Every row gives one point. The points of each table are mixes of a few directions, plus a little noise. Count the directions of each table, and those that both share. Where both have some left over, give the other angles between the two spaces (their principal angles), to ten degrees, smallest first.

First:
[[468,13,328],
[-408,92,-149],
[-232,62,-72],
[255,-111,20],
[-82,-52,-125]]
Second:
[[76,159,-241],
[-53,-119,179],
[51,124,-176],
[-180,-380,581],
[24,47,-72],
[87,187,-273]]
Directions: first 2, second 1, shared 0; angles 70

First:
[[82,305,116,-48],
[-407,178,203,-112],
[-249,53,99,-62],
[133,-252,-152,74],
[441,-287,-261,135]]
Second:
[[-15,-148,-58,31],
[158,-75,-86,48],
[-598,-408,0,-30],
[253,20,-59,46],
[-184,608,326,-146],
[274,18,-72,47],
[94,-11,-38,22]]
Directions: first 2, second 2, shared 2

First:
[[-64,-181,-8,21,341,-20],
[113,222,152,-25,-536,32],
[70,-51,327,7,-164,8],
[64,-159,458,21,-73,3],
[-146,-32,-521,4,483,-24],
[-38,202,-410,-25,-48,9]]
Second:
[[-383,32,190,-355,12,-40],
[57,58,-28,183,125,-113],
[490,-227,-444,362,-94,-192],
[-184,15,54,-268,58,391],
[225,43,204,104,-331,75],
[-209,82,42,-28,222,-126]]
Directions: first 2, second 4, shared 1; angles 70

First:
[[-27,-25,-108,13,-54,-25,35,-19],
[-10,-10,-39,6,-21,-9,13,-8],
[-69,-66,-268,33,-140,-65,89,-51],
[27,25,106,-13,53,26,-35,19],
[-46,-44,-181,20,-94,-44,60,-35],
[-12,-11,-46,6,-25,-11,15,-8],
[-47,-46,-185,21,-96,-46,61,-35],
[-57,-54,-222,26,-114,-53,73,-42],
[245,234,949,-112,492,232,-315,178],
[-3,-2,-8,0,-3,-3,2,0]]
Second:
[[-180,-134,124,-234,123,159,222,-520],
[138,102,-86,177,-94,-117,-162,388],
[163,121,-109,210,-114,-146,-207,472],
[19,17,-17,29,-13,-22,-25,55],
[-74,-62,47,-94,55,66,92,-218],
[-26,-21,19,-22,10,26,22,-69],
[-37,-23,24,-58,30,33,50,-121]]
Directions: first 1, second 1, shared 0; angles 90

First:
[[-13,27,-29,-12,6,17,17,-32,-30],
[93,-200,303,82,-102,-147,-136,302,276],
[104,-219,326,101,-105,-168,-142,322,294],
[105,-227,357,93,-118,-175,-160,350,318],
[-141,318,-481,-135,155,238,224,-466,-432],
[78,-163,244,70,-85,-131,-99,234,212],
[-191,420,-636,-180,208,324,288,-625,-572],
[28,-77,112,27,-32,-52,-51,103,94],
[-27,49,-74,-20,25,47,37,-86,-75],
[-30,74,-98,-31,36,58,50,-105,-97]]
Second:
[[-305,-31,46,-240,40,258,162,30,63],
[-272,192,5,-452,208,455,165,-54,-268],
[79,1,62,-30,44,7,-80,61,-34],
[-77,60,723,-177,-208,-143,122,515,143],
[112,3,-150,429,-259,-439,71,-145,126],
[125,118,-257,175,-9,-136,7,-240,-156],
[9,-145,-83,-137,211,267,-180,15,13],
[196,148,-340,379,-127,-350,38,-321,-131],
[127,-328,2,61,109,74,-307,146,240]]
Directions: first 1, second 4, shared 1

First:
[[-251,142,140,-210,184,-227,-434,350,209,370,100],
[-205,-6,98,69,-183,228,500,-438,-188,58,-180],
[298,-178,-208,113,-74,149,414,-151,-257,-438,-105],
[371,-62,-94,362,-247,167,-34,-347,84,-290,92],
[-134,21,-9,-287,262,-211,-147,445,-13,123,-2],
[309,-51,-82,280,-181,117,-60,-243,77,-235,85],
[-257,70,73,-280,218,-181,-137,352,18,251,-12],
[-348,123,164,-220,137,-139,-160,202,81,372,-3],
[219,-60,-81,174,-117,96,57,-171,-12,-210,22]]
Second:
[[-441,-517,-18,188,-212,-27,-398,103,-382,183,-33],
[-108,-361,193,160,444,-105,284,-62,221,205,-307],
[367,496,76,336,-61,-132,-137,-158,-75,115,83],
[-208,60,-97,-111,53,231,151,199,209,-388,-37],
[313,501,-62,-155,-283,132,-114,-184,-255,-164,126],
[-13,-102,85,238,95,-139,-43,-10,18,192,-52],
[20,32,10,-184,324,77,433,77,450,-204,-98],
[-158,-321,-35,-171,-145,16,-129,-17,-232,98,6],
[223,214,-145,-301,-222,-56,-44,41,58,-35,317]]
Directions: first 3, second 5, shared 0; angles 40, 60, 70

First:
[[-106,212,232,-315,70,-137,-119,210,429,-83,29,310],
[-256,21,297,-347,-44,75,89,209,271,82,-107,53],
[-187,-58,-269,308,191,590,183,-14,258,-13,233,228],
[125,-64,-192,176,-81,-147,-354,-429,-186,54,-35,364],
[193,84,8,-14,45,-134,29,177,176,-334,184,-94],
[55,7,-124,204,89,59,253,56,-394,170,-46,-491],
[133,-99,-182,272,-20,-35,115,-159,-595,215,-123,-449],
[36,-328,-30,43,-268,72,-6,-236,-250,25,-124,-128],
[16,224,260,-335,14,-332,-191,189,308,-127,-1,211]]
Second:
[[-100,237,89,-119,181,-48,-34,170,232,36,31,176],
[-141,-526,-204,238,-219,725,252,-182,132,-159,134,37],
[59,156,46,-45,166,23,200,357,273,-256,196,-174],
[70,-10,139,-173,-188,-440,-254,-221,-430,267,-331,-73],
[-185,82,-134,118,97,66,-285,-342,-46,344,-98,538],
[-254,-29,418,-479,-133,60,129,320,361,-12,-115,-35],
[-35,-87,-97,103,-22,145,-20,-125,-10,22,20,104],
[22,-95,72,-59,-80,49,132,104,33,-134,23,-192],
[18,137,-33,28,166,51,94,181,198,-126,158,-7],
[295,11,-362,454,132,32,63,-94,-192,-202,240,-180],
[247,129,64,-57,-93,-633,-281,-193,-546,197,-264,-193]]
Directions: first 5, second 4, shared 4

First:
[[-74,386,206,-127,139,-48,24,-167,357,-11,160,-322,33,-132],
[-94,-270,-187,205,-213,259,-4,295,-530,45,11,293,2,108],
[-328,75,-48,307,-201,482,49,355,-637,60,258,178,38,53],
[132,179,147,-191,200,-280,-6,-278,488,-46,-67,-229,-15,-79],
[233,-38,62,175,234,-319,20,-217,3,-127,-365,312,-126,178],
[163,-297,-145,-279,-86,-140,-69,-29,275,43,-69,-133,34,-76],
[136,188,155,-63,230,-273,12,-272,341,-77,-130,-84,-47,-7],
[5,48,18,-262,-22,-40,-31,-59,346,44,122,-315,65,-152],
[-164,-270,-209,236,-276,368,3,379,-636,69,86,295,22,99]]
Second:
[[19,-163,200,-15,-111,95,60,171,69,-501,39,46,-450,-341],
[94,78,-59,-189,-105,-81,140,-213,-180,-513,282,0,-220,28],
[-9,-130,156,30,-52,86,8,172,90,-237,-37,30,-269,-249],
[92,43,-23,-174,-111,-63,136,-173,-158,-552,263,8,-276,-27],
[126,204,-197,-263,-90,-173,164,-408,-299,-462,383,-30,-69,231],
[-83,-101,90,169,79,93,-115,229,179,391,-254,9,129,-84],
[-63,112,-155,110,151,-50,-124,-51,27,715,-178,-42,521,297],
[-57,86,-120,106,132,-29,-112,-22,37,619,-169,-36,438,233],
[-78,-244,261,176,1,185,-81,396,261,42,-256,47,-218,-369],
[-26,124,-154,48,110,-68,-69,-102,-25,497,-82,-40,410,274]]
Directions: first 3, second 2, shared 0; angles 80, 90

First:
[[96,-57,53,-28,-92,10,105,-27,-4,-286,-31,-64,-66,99,138,70,60,-86],
[-126,208,438,-73,-4,-112,522,-246,311,-627,-66,-343,-163,88,390,150,206,-313],
[-108,-137,-164,-44,-84,-197,-38,-59,-217,-50,-93,187,60,-101,120,-90,-114,102],
[-209,-177,-229,-78,-107,-311,-49,-66,-317,-16,-140,292,99,-156,193,-143,-187,163],
[-123,93,105,-29,48,-56,108,-66,90,-40,-5,-56,-5,-52,58,-2,12,-47],
[-295,80,-57,-35,108,-182,-32,-76,-56,262,-39,129,110,-197,-9,-132,-117,111],
[132,79,149,20,22,153,69,41,171,-100,62,-183,-74,122,-42,98,123,-122],
[619,-101,-306,226,127,693,-701,505,17,864,296,25,61,191,-848,67,19,188]]
Second:
[[50,-689,-431,-174,-387,-299,50,-157,-668,-721,-181,440,-38,27,611,-2,-370,186],
[-393,109,-104,18,420,105,-181,-51,104,717,157,128,164,-292,-275,-120,-272,228],
[210,-223,-10,-53,-243,-44,137,-12,-154,-551,-68,-13,-112,165,273,104,43,-97],
[251,-72,-86,31,-289,-113,-110,170,-187,-121,-125,55,-4,93,-31,-28,149,-21],
[-99,212,263,-8,32,-60,232,-91,204,-181,-28,-197,-56,16,105,36,140,-160],
[144,205,192,91,167,311,-22,97,323,196,156,-244,-54,101,-271,110,157,-111],
[-85,123,128,21,182,157,75,-45,203,85,97,-124,-14,-6,-59,61,7,-49],
[-239,52,-95,-34,-118,-397,-56,-26,-189,110,-177,187,121,-186,63,-204,-10,88],
[127,-259,-154,-18,32,216,-87,-2,-104,-56,106,89,-46,74,21,93,-181,82],
[9,529,317,137,190,134,-66,169,448,495,79,-338,37,1,-451,-18,345,-162]]
Directions: first 3, second 4, shared 3

First:
[[-7,-88,84,20,-474,167,-158,412,539,297,-83,-28,-136,174,-105,121,-184,100,113,177],
[77,217,-39,-34,381,-140,-101,-312,-555,-334,-63,-26,-62,19,182,5,408,-198,-52,-234],
[54,10,-201,108,-339,12,94,76,415,343,61,-8,-182,-57,-208,179,-272,181,-12,91],
[63,-311,124,-34,54,89,80,262,19,106,33,94,50,73,106,-248,-373,-10,14,146],
[-174,41,-71,-179,352,-136,202,-588,-405,-386,120,13,345,-233,-2,-112,443,-3,-44,-218],
[-260,51,226,390,89,-33,-284,296,131,-165,-32,-126,94,57,94,39,-181,183,-226,121],
[336,-228,-327,85,-344,116,143,268,436,532,113,28,-493,92,-125,92,-506,154,14,91],
[1,362,148,-184,192,-203,78,-357,-532,-134,-155,105,321,-218,7,-49,270,-357,89,-84],
[-56,-93,43,-189,90,82,-86,-102,-107,-248,-10,-36,49,116,83,-53,412,-41,98,-106]]
Second:
[[-24,303,167,-293,-345,84,-131,128,-22,78,-299,-47,21,161,45,167,320,-380,264,-60],
[-52,102,-221,274,129,3,43,-281,9,-57,81,-58,-127,-4,-66,178,91,278,-256,-197],
[-189,352,-188,279,137,-159,-5,-344,-121,-169,56,-165,-8,-124,-55,265,186,189,-242,-196],
[-42,-42,-53,315,220,-188,31,-100,41,-65,189,17,75,-254,-134,-53,-266,287,-263,146],
[30,212,472,-181,-428,-61,-283,444,171,204,-308,101,218,-56,-116,-23,-51,-381,331,372],
[313,-458,387,-11,-215,105,-173,582,392,323,-71,340,44,28,-139,-353,-496,5,218,509],
[-174,269,7,-2,224,-161,-88,-102,-374,-344,-50,-242,59,-23,196,72,266,-177,-77,-130],
[-2,-130,-305,-155,4,87,333,-253,16,83,178,-7,-44,-26,-13,-22,-20,90,-8,-171],
[145,-604,-395,-255,90,181,515,-166,127,211,343,114,-90,-33,-6,-273,-317,236,17,-65],
[44,16,80,-30,200,117,-253,79,-256,-258,-125,-79,-166,321,304,7,301,-157,15,-186]]
Directions: first 6, second 5, shared 3; angles 30, 40

First:
[[-420,-155,-288,117,-42,80,-253,61,277,206,165,-283,68,264,89,-64,-58,-221,73,-278,66,36,-378,-222],
[48,61,-29,-47,-45,-46,35,-109,34,3,3,203,2,-187,1,14,15,-10,-7,-110,-175,16,43,-60],
[-208,22,49,344,305,6,-698,-344,-95,330,384,-490,-4,535,-344,56,135,-461,137,221,637,-48,57,-164],
[207,225,2,-72,-57,83,181,43,-143,-69,-119,269,-103,-603,65,26,19,367,-66,-26,-216,6,150,53],
[34,-8,-23,-129,-44,-344,497,19,111,-236,-75,331,-103,68,31,-46,-54,51,-126,-91,-326,57,160,92],
[193,119,94,-142,-97,201,76,57,-82,-113,-143,182,86,-461,172,-43,-34,315,-7,-24,-163,-85,-2,83],
[-121,19,70,-199,25,-76,422,55,204,-432,-84,135,172,172,320,-351,-228,278,-119,-100,-141,-226,-54,224],
[250,-224,175,-261,-320,269,-179,-25,108,-34,-222,261,400,-135,196,80,0,-245,163,-134,-297,-55,-353,-87],
[-64,-191,-26,419,228,-17,-300,213,-286,406,121,-738,-311,506,-451,268,154,-247,48,473,668,238,115,-4],
[78,123,-11,3,53,-158,254,13,-107,-65,-24,136,-208,-143,-78,17,25,165,-98,62,-52,61,255,72]]
Second:
[[261,80,33,-392,-183,-9,337,-23,-40,-308,-127,408,269,-363,258,-213,57,142,-4,-133,-480,-1,-4,28],
[-370,-124,59,581,173,37,-433,-9,250,387,25,-273,-451,386,-309,459,-268,-123,-46,51,546,-140,-32,24],
[166,57,-52,-271,-55,-20,185,13,-160,-163,25,47,220,-142,125,-245,166,36,33,9,-213,98,24,-26],
[368,122,-51,-580,-178,-33,434,5,-236,-389,-38,296,446,-397,314,-446,253,128,43,-61,-553,129,29,-19],
[46,12,48,-58,-69,6,77,-20,69,-75,-82,192,20,-115,67,24,-63,55,-21,-78,-139,-55,-17,29],
[-150,-44,-77,213,154,-7,-218,35,-85,202,156,-400,-116,279,-179,37,69,-124,29,149,351,77,21,-49],
[141,53,-103,-247,-2,-28,132,34,-245,-112,106,-125,228,-54,77,-296,243,-13,54,83,-108,161,39,-56],
[-412,-150,223,693,62,69,-415,-70,569,361,-197,144,-607,245,-265,746,-575,-21,-126,-141,408,-367,-88,116],
[-93,-21,-113,111,149,-17,-160,46,-175,155,190,-435,-29,247,-144,-77,158,-125,47,174,297,135,34,-69],
[41,11,35,-51,-52,4,64,-14,48,-60,-61,147,21,-90,55,11,-43,44,-14,-59,-110,-39,-10,20]]
Directions: first 6, second 2, shared 1; angles 80
